Each row is a point. The window is the flat piece filled in between its corners: a triangle in 3 columns, a solid with four corners in 4, and so on. A path goes straight from each point to the next, and from the last back to the first. After which points does the path pass through the window?
(in the rows, 128 means zero)

Window (3 x 3):
[[140 143 101]
 [ 69 129 195]
 [173  96  70]]
Path:
(1): [ 87 105 120]
(2): [ 99 129 124]
(3): [136 103 159]
(4): [175 120 172]
(5): [ 12 157 163]
(6): [127 119  65]
(7): [178 141 144]
(8): [115 125 193]
Through the window after points: 2, 6

Window (6 x 6):
[[ 82 206 123  89 101 124]
 [ 79  85 125  80 115 156]
 [141 157 149 125 118 103]
 [142  60  75 152 214 159]
 [ 60 121 127 137 123 121]
 [198  79  44 202 158 153]]
Path:
(1): [ 94 141  59 104 170  85]
(2): [ 90 175  81  95  75  70]
(3): [102 157 160 114 122 157]
(4): [137 179 159 166 130 170]
(5): [167  72  47 119 155 109]
(6): [ 97 139  92  91 140  91]
(7): [124 131 119 121 131 170]
(8): [154  93 129 153 177 176]
(9): [126  75  37 161 116  83]
(10): [137 129  67 126 148 118]
(11): [ 79  93 138 146 155 206]
(12): [156  80 142 200  76 191]
Through the window after points: none

Window (9 x 9):
[[137 128 139 150 133  90 161  87 127]
 [111 115  74 130 148 183  49 165   9]
 [104 137 185 140  85 123  88  97 132]
 [168  88 163 113 115 150 144  59 160]
 [ 72 113  52  76 168 150  49 135  69]
 [162 122 208 124 128 111 147 139 185]
 [158  77 227 105 100  67 146  98 128]
 [ 76  75  33 133  58 169 121 162 137]
 [160  81 160 160 127  89  77 108 150]]
Path:
(1): [134 132 133 125  94 130  99 125 126]
(2): [108  46 133 123 185 131 115 148 130]
(3): [130  40 152 210 145 182 122  93 126]
(4): [161 139 135  52  93 100 114  98 146]
(5): [142 103  96  91  79 101  13  95  92]
(6): [ 91 109 189 179 153 175 206 115 144]
(7): [ 98  53 139 131 151 122 140  89 160]
(8): [192 139 171 104  72 144 106  98 105]
(9): [162 179 109  39 105 124 103  52 174]
(10): [141  16 186 192 134 151 140 114 113]
(11): [ 98  80 122 133 123 175 124 173 112]
(12): [126 122  88 126 119 136  79 124  79]
(13): [149 119  74 129  99 151  64 160  65]
(14): [ 65  88 112 130 164 178  98 130  62]
(15): [ 59  86 161 154 142 174 133 128 117]
(16): [181 118 107 105  96  90  80 153 107]
Through the window after points: 1, 3, 7, 9, 11, 13

Window (12 x 12):
[[104 174  63  95 143 118 149 192  32 141 181 115]
 [ 79 140 145 134 124 114 145  27 139  98 171 178]
 [155  88 120  76 160  78 143 231  98  72 120 125]
 [123  35 120  79 189 112 105 148 102 120  83  84]
 [160 141 132 141 183 126 127  82 180 123  61 118]
 [141 125  45   7 138 129 136 200  78  73 109  88]
 [ 90 139 120 145  68 101 131  51 163 182 134 209]
 [174  90 152 126 116 165 119 105 109 110 108 138]
 [187  77 134 103 134  81 145  88 145 127 128  78]
 [140 151 112 155 116  87  53  38 140 120 138 174]
 [137  86 100  79 157 147 105 212 153  95 142  55]
 [113 144 195 139  89  91  95  53 147 122  82 113]]
Path:
(1): [139 113 133  92 147 110 108  99 141 128 133 134]
(2): [154 115 132  52 140 106 111 140 113 125 113 121]
(3): [128 112  84 158 143 125 119 148 120 110 116 102]
(4): [118  74 114 127  92 115 114 112 137 105 103  95]
(5): [142 170 161  99 214 103 133  98 135 154 174 182]
(6): [196  98 173  79 146  68 116  80 146 164 159  86]
(7): [126  83  67 145 116 130 166 124 128  64  73 109]
(8): [120 108  77 120 148 128 117 144 123  96 116  61]
(9): [160 100 142  75 128 138 112 156 134 115 136 138]
(10): [155 132 171  87 170 130 109 143 129 123 122 150]
(11): [112  73  51 126  85 106 168  87 119 105  99  73]
(12): [108 125  77 126  99  92 155 103 147 108 108 146]
(13): [140 124 167 113 139 122 100 108 132 167 133 165]
(14): [142 130 186  54 165  84 143  54 129 162 171 187]
(15): [ 98 131 102 159  82 116 121  84 156 141 107 159]
(16): [146 147  70 210  89  92  90 103 132  90  99 125]
Through the window after points: 6, 8, 12, 14, 16
